Each row of a before or after table is a point. One or more steps were done to the points. Then noise was added and the rows were shuffled. The steps act on columns, c1 being the first. Write out the steps. A step turns or swaps two columns, mirrors them in a line or flattens them onto one, adds a multiple of one to another, or multiplies or shifts one. Angles are multiples of 10 degrees, from the lower column toward the higher: turns from -170 to 170, lines from 10 to 170 but not 90. Use the fewest steps. Two steps may share a column if one is a turn and the other turns, adds or multiplies; they go together, in the order done. Otherwise the lowest column goes first.
In the rows, zero is written as 128.

Before, 13 rows:
[[125 157]
 [ 82 100]
 [180 165]
 [133 106]
 [165  93]
 [ 94 110]
 [ 97 160]
 [153 184]
 [177 131]
 [107 188]
 [165 109]
 [119 165]
 [153 131]]
After:
[[104 115]
 [ 68 131]
 [ 77 166]
 [112  86]
 [158 101]
 [149 174]
 [ 82  87]
 [ 99 109]
 [146 139]
 [108 173]
 [130 170]
 [121 149]
 [171  99]]
Steps: turn c1 and c2 by 110 degrees

Before:
[[129 142  98]
 [147 146 120]
 [ 80 174 148]
 [113  90 105]
 [ 98 190 114]
 [ 94 168 107]
 [147 197 157]
 [135 170 101]
 [ 89 138 130]
 [126 132 157]
 [180 163 147]
 [163 169 123]
 [202 149 172]]
After (13 x 3):
[[ 99 177 134]
 [ 99 153 128]
 [158 140 125]
 [146 173 181]
 [122 156 147]
 [107 176  96]
 [148 182  78]
 [171 160 202]
 [124 177 163]
 [132 149  89]
 [115 200  97]
 [107  98 111]
 [158 205 146]]
Steps: swap c1 and c3; shift c2 by 10

Before, 9 rows:
[[130  99 131 159 127 109]
 [124 180  69  98 104 132]
 [168 174 112  98 108 137]
 [133  88 129 124 142 108]
 [114 109 135 142 130 130]
 [126  95 108 105 132 133]
 [167 147  80 134 116 158]
 [108  99 146 152 186 144]
 [180 128 166 146  30 224]]
After, 9 rows:
[[ 86 132 129 112 147 140]
 [100 108 140 131 185  98]
 [109 114 134 123 131 113]
 [ 94 124 116 143 127 146]
 [128 180 155 203   7  65]
 [174 166 117 152 102 149]
 [148 166  95 150 108 108]
 [100 130 131  97 136 112]
 [178 124  87 146  98 152]]
Steps: swap c1 and c2; multiply c3 by 0.7; turn c4 and c6 by -120 degrees; add -0.3 times c4 to c5

Before:
[[103 118 125 150 104  85 129 161]
 [114 165 117  91 173  43  88 133]
 [ 95  94 168 127 126  79 101 135]
 [115 110 139 144 103 104 126  90]
 [159 192  74 115 157  96  78 134]
 [128 119 205 122  92  85 104 127]
 [139 209  71  45 172  79 139 134]
 [117  89 133  96 104 100  93 107]
 [144  91 177 165  78 158 137 127]
 [164 122 106 160 182 185 166 124]
 [ 68 119 175 137 105 147  95 133]
 [120 135 145 177 114 145 157  84]
 [116 159 132 103 166  60  81 121]
 [163 196  79  94 204  96 139 132]]
After, 14 rows:
[[126 123  74 131 107 132 193 132]
 [136 121 150 137 104  87 149 161]
 [129 106  72 142  76 140 109 128]
 [ 88 149 191 122 174 116 126 136]
 [107 143 145 117 172  64 170 119]
 [130 159 182 112 218 115  91 134]
 [132 114 129 133  95 101 143  89]
 [112 114 129 114  94 102 155 106]
 [111 145 167 112 180  52 159 133]
 [142 145 131 138 173 185  79 123]
 [148 123 102 150 117 135 122  86]
 [126 123 104 127 113  66 172 136]
 [114 113  71 127  96  59 136 127]
 [126 152 202  90 191 102 111 132]]
Steps: turn c1 and c7 by -120 degrees; multiply c1 by 0.7; flatten c2 and c5 onto the line at 70 degrees; mirror c3 and c6 in the line at 100 degrees; multiply c4 by 0.4
